Each wall is flat, endless, passes through zero and stands at right angles to its row. A trip goes straight from one point to another. Which walls does it cross, in order?

Walls:
(1): [-18  15]
(2): [ 60 -16]
(3): [-20  22]
(4): [ 20 -18]
Trips:
[29 11] to [26 16] -> none
[-23  -1] to [21 29] -> 2
[ 30 -12] to [  4 -23] -> none
[23  6] to [ 12 -21] -> none
[  0 -17] to [ 27 -37] -> none

Walls:
(1): [  0  25  -9  14  50 -60]
(2): [ 12  10  22 -11  12   1]
(3): [19 41 -4 -8 12 -6]
(4): [-20 -22  29   3  12  22]
(5): [  2  16 -10 -11 -23  -7]
(6): [ 14   0  22 -11  24  -3]
(7): [-11  -5  20   1   2  -7]
Trips:
[ -7 -34  27 -20   2  25] to [ -1 -20  13  21 -32 -10] -> 2, 6, 5
[  7   4  -5  49 -18 -19] to [ 19 -20 -36  30  14   8] -> 5
[-42 -12  45 -17  17 -14] to [ 26 -31 -44   2  -2  41] -> 1, 2, 7, 6, 4
[-10  12 -39 -12  -1  24] to [-23 -16  14 -20   5  -1] -> 3, 4, 7, 5, 6, 2
[ 6 17  3 -6 -6 14] to [ -7 -12   6  23 -11 -17] -> 6, 7, 2, 3, 4, 1, 5

Walls:
(1): [ -1   8   3  12  15  -6 -12  13   2  25 -20]
(2): [-20  36 -25   6  29 -16 -16  13  -7  12 -16]
(3): [ 57 -16   7 -10 -20  28  14  -3  18  10  20]
(4): [  9 -35  38 -20  -3   6  -7  -7  -9   8 -30]
Trips:
[-15 -42  21  10  16  -9  -7   8  -6 -11 -32] to [ 13  38   4 -15  -8   5  51 -11 -32  36  -3] -> 2, 3, 4
[ -1  -8 -12   5  -3   6  -8   7 -25 -25  13] to [ -6   7 -21  20  -5   4  18 -27  40 -16  35] -> 3
[ 12  16  -8  35  11  -3 -36   1  -9   5  -8] to [  1   8 -11 -32 -30 -18   0  27  20 -10   4] -> 3, 1, 2
[  8 -24 -21 -15   4  12  17  -1 -18 -35 -30] to [ 11 -17  34  13   3  48  -4   8  13  -9 -13] -> 1
[-26 -21  28  11   1  20  -9 -11  16 -39  -7] to [  4 -21   7  -4   3  -1 -13  35  -1 -14 -31] -> 1, 2
[ 16   8  17   3 -26   7 -17   1  15   9  34] to [-18  -4 -14  18   3  34   4   8   1 -22 -11] -> 3, 2
[  4  17  11  -4  -3  -5  26 -39 -30  -2 -11] to [-11 -17 -18   7  19  -5  37  39   4   6   0] -> 2, 4, 1
[-26   1  19  14  14  25 -12  -9   1 -17 -34] to [  9  30   2 -60 -28 -10 -21  16  -4  14 -45] -> none

Walls:
(1): [ 16 -31 -34  -4  48   0 -26 -16  14   7   0  50   9  18  10 -35 -13   4]
(2): [ 18   3  33  28  17 -17  38  12  -2  16 -24 -10   8   5   7 -17 -43  18]
(3): [ 15  30  17  14  33  16  -9   1 -13  -1  16   6  12   7  10   8  -3  22]
(4): [  5  15  21  -3 -10  17  16  18   1  39  26  26  38  -3  19   6 -16  -7]
(5): [-10  -1  -2  -2   1  20 -22  13  15   0  18 -12  -2 -21  37  24  19 -23]
(6): [ -6 -12  -2 -24 -25   3  17   0  24  39  -4  18 -10  22 -22   0  11 -11]
(7): [ 43 -14 -23  31  -5 -24 -16  33  40  -5  11 -12  -2   4 -19  10  45   4]
Trips:
[ 41 -23  -9  -5 -13   0 -42  10 -11  -9 -16  22 -12  26   9 -16   4  -6] to [  0 -14  16  16  43 -24  -3  -5  -6   7 -39  -6  13 -22  30  25   6  19] -> 6, 3, 2, 5, 7
[-22   3 -22  -6  -9 -10  28  15  32  26  -5   4 -27  -3 -12  34 -24  -2] to [-20 -15 -22  27   1  -7 -13 -36  10 -19   5  15  11 -39 -22 -14  19  22] -> 5, 4, 2, 1, 6
[-19  11 -17  12  19   4 -31  -9 -15 -21  40  11   2  -1 -22 -16  17  25] to [-12   4  -2 -10  20   5   7   3  -9  25 -15  -1 -37   0 -10  60  12  11] -> 5, 1, 6, 7
[  8  11   1  22  13 -29   2   5  -8   1   4 -24 -11  34 -25  10  25  16] to [ 19 -14 -25  -6 -34  -9   0  -4   5  -1  16  11   9  -3 -21 -19  24   9] -> 6, 2, 3, 1
[-11 -24 -17   1  14   2  19  -7  40  13   1  10   6 -14  26 -10  10 -24] to [ -5   3   4 -11 -13  12 -15  11 -37   0  21  31   1 -40  26  15  -6   7] -> 7, 6, 3, 1
[  4 -14   7 -18  23 -30  21 -10  14  44 -15 -24 -20  -5  26  28 -19 -20] to [ -1  16  28   6 -40  -1 -24  31  -6  -6 -22 -21 -20 -15  -5  -7  12 -21] -> 4, 7, 2, 6
[ 30 -14   1  18  -8 -20  13   4   6  -9   1  11 -30   5 -31  -5  41 -18] to [-21  20  -2 -28   8   0   8 -25   5 -48   4 -15   1   9  16 -29  25 -19] -> 6, 5, 7

Walls:
(1): [ -9  14  13  27  17  17 -19  21  13  17 -26  -4  -5 -16   7  13  29  28
  13  -5  -4  23 -22  -3]
(2): [ 16  14  15 -14   6 -12   7  -3 -13  38   5  22  30 -14  13  13  -1 -19
   7   1   9 -18   0 -23]
(3): [-42   1  14  21   0  26 -18  27   9   1  -1 -27   1  16   2  -8  16 -27
  27  20 -28  -2   1   6]
(4): [-27 -43 -18  12   1 -31 -11 -31  -3 -19 -24  -2  -1  19 -27  -4  13 -17
 -17  41  -9  19   7 -10]
(5): [-17   3   6  -1   6  -5 -13  34  51  -8 -14   6 -31 -14   9  27 -11 -19
   5  17  -8  18  -4  56]
Trips:
[ 13 -15 -44 -28  12  -6  40  -4   2  13  17  -8  12 -28  25  16  20  10
  32  19  -2  -2   6 -21] to [  5   1   8  13 -15  26  -8 -16   0   3   6 -20  -7 -28  17 -12  16  -4
 -32 -21  -3 -14 -19  -8] -> 1, 2
[-10  41  -1   1   6  57   2 -24 -44  -9 -22  -8  12   1   6 -17  26  15
 -12  -8 -26  -3 -32  21] to [ -6  14   4   6   9 -12  12 -30  31 -22 -43  10  -5  -1   3  -4  11  48
   2 -19  19  18 -10  -4] -> 3, 4, 5

Walls:
(1): [  8  19  -8 -15  -7  -9  15   7   6   2  -5   8   2  -2  -4  -4 -22 -29
  15  15 -19  -6  -5 -16  15  28  13   1 -13  -5  27   3  -1   4 -18 -26
  20  -8 -13  20  -8   0  17  -9 -15  14   3   8]
(2): [-10 -24 -11 -20  -2 -27  -6 -10   5  17  19   9   3  28  11 -14  -5   6
 -11  11 -27  21   2 -11 -39  -3  -8  18  -8 -13  -4   3  -9  12 -15   0
  -5 -20 -11  -5  -5 -13  22  11   4   1 -12   8]
(3): [ 11  -7   6   0 -27   4  -9 -19  -2  -6  15  16 -19   6  10  -1   2  -9
 -15   8  -8 -18  -7 -10   4 -15  22  16  12  18  -7  -2  -7   1  -3   6
   4  -9 -19  -6 -21 -20   4  18   5 -11 -10 -17]
(4): [ -6   8  17   4  -3   7   9  19  22  26  -3   7 -35 -12  17  14  -3   7
  24  -8   4 -22  15  10  -1 -16   8   3  22  14  -4  -7  16 -22  -5 -12
  -3 -24 -37   7   0  -7  18  -1 -24   9  -5  16]
(5): [ 35  13  12   1 -29   4  15  -4 -16   5   9   3   1 -22 -20   4  -2   5
  -1 -28 -25 -13   4 -31   3  19 -11   5 -21  10  11   4   6  14  -8  15
  18 -13 -13   4  18   4   9   8  -1 -14   1 -41]
(6): [-12  -6  18   5 -15 -26  -8 -16   8  -2  12  -9 -28  -9   3 -23 -25  11
 -16   1   8  14   3  -2   3  -3  -3 -22  -9 -28   6  12  14  18  10 -14
  11   8  23 -12  -8 -12  -3  -8 -23   6   9 -38]
(7): [  4  32  -7   6  -6  -1  -3   9  -6  19  11  -5   0  21   5 -28   5  -6
  -2  39 -22 -32   6  -2 -12 -12  31  -8  11   2  37 -12  16  11   4  36
  10  17  11   4   1  11   9   4 -16 -25  13  -9]
Trips:
[  0  29   0 -16 -15   6 -30   7   8  -7  -4   4  19  -6  15 -12 -14   4
  10  13  19  19 -12  -7  -7  -7   3  -9  16  -4  25   6 -25  15  -6 -12
 -18   3  -8  -6 -11  -5   0  -1   1   2 -17  -5] to [-22 -15   9   6 -11  -2 -31 -22 -10   8  28   4   1   4  -2 -26  -3   7
 -10  19  16   9 -11  -1  -9  21   2   6  11 -13  -9  -3  -3 -21  -4 -18
 -24 -31  14  -1   4   1   9 -12   3   3 -19   1] -> 7, 1
[-14 -22  -3 -23   9   5   4  13  -7  12   2  19  -4  25  -3  12 -14   2
   4  26  -7  11  -5 -17   2  17   6  -7  -2 -22  -1   0 -13  15   6  11
  -9  -7   1  -5  -3  17  19   3 -27  16   6  -5] to [ 44  -5  18  -2 -11 -18  -4  -6  -5   2  -6  -7  37  -8 -17   9   0 -32
   0  13 -15   2  21  26 -10  23 -18 -13  -8  -5 -30 -14   4   4  13   7
 -13  12  -6   4  15  15 -26  26 -16  17  -8  16] -> 6, 7, 5, 2, 1
[ 17   9  -2   5 -13   1   6   2 -27  -4   0   0  15  -7   8   3 -26   2
  16 -14  11  -8 -21  16  12  -2   5 -27 -16  32   6 -34  12  10  -6  29
  -3 -25  -7   7  20  20  -7  -2 -10  18  -9  -9] to [ -2 -10  -8   1 -21 -11  18  19  11   1  -4  -3  20 -32  17  -3 -14   1
  14  -3   0   7  13  35   7   9   0  -6  24 -17 -13 -20   4   9   9 -18
   6  -2   6 -20   5  -4  10  11  23 -12   0  -3] -> 7, 1, 6, 5
[ -1   4   4  15  -4  -3   5  -5   3  -6  20 -16 -12  -5 -13   4  -5  11
  -9  10   9 -35   3   1   8  15  13  10   6   0  -5  11  16  18 -16   2
   1  13 -14   1 -10  21  31   1 -11  13  23 -17] to [-34  15   1  -6  21   2  15 -16  -9  -9   4  -3  -6 -14 -11 -10  12   4
  12 -10  11   6  -2  15  -5 -19  -1 -23 -17  13 -25 -14  -3 -13   9   2
 -32 -18   7   7  -8  15   8 -14 -25   8  26  -2] -> 3, 1, 5, 7
[ -5  -7  24   3  12 -29  -5  -9  18  29   1   8 -21   1  -7  -4  11   8
  10   0   9 -23 -20 -23  -3  60 -17   1  26 -14 -36   4 -23  -8   2  27
 -16  10 -23 -14 -34   9   0  -6  28 -27 -18 -13] to [-12   2 -35  -3 -11  10 -13  12  12  16  30  -9  12  -5 -40  17  -5 -15
  -2  -8  18 -32  16  -3   3  21  24 -25  -1  24  -5   8   7  -5  -4 -31
   1   2  24   0   2 -20  42  19  22  -8 -26 -13] -> 1, 2, 7
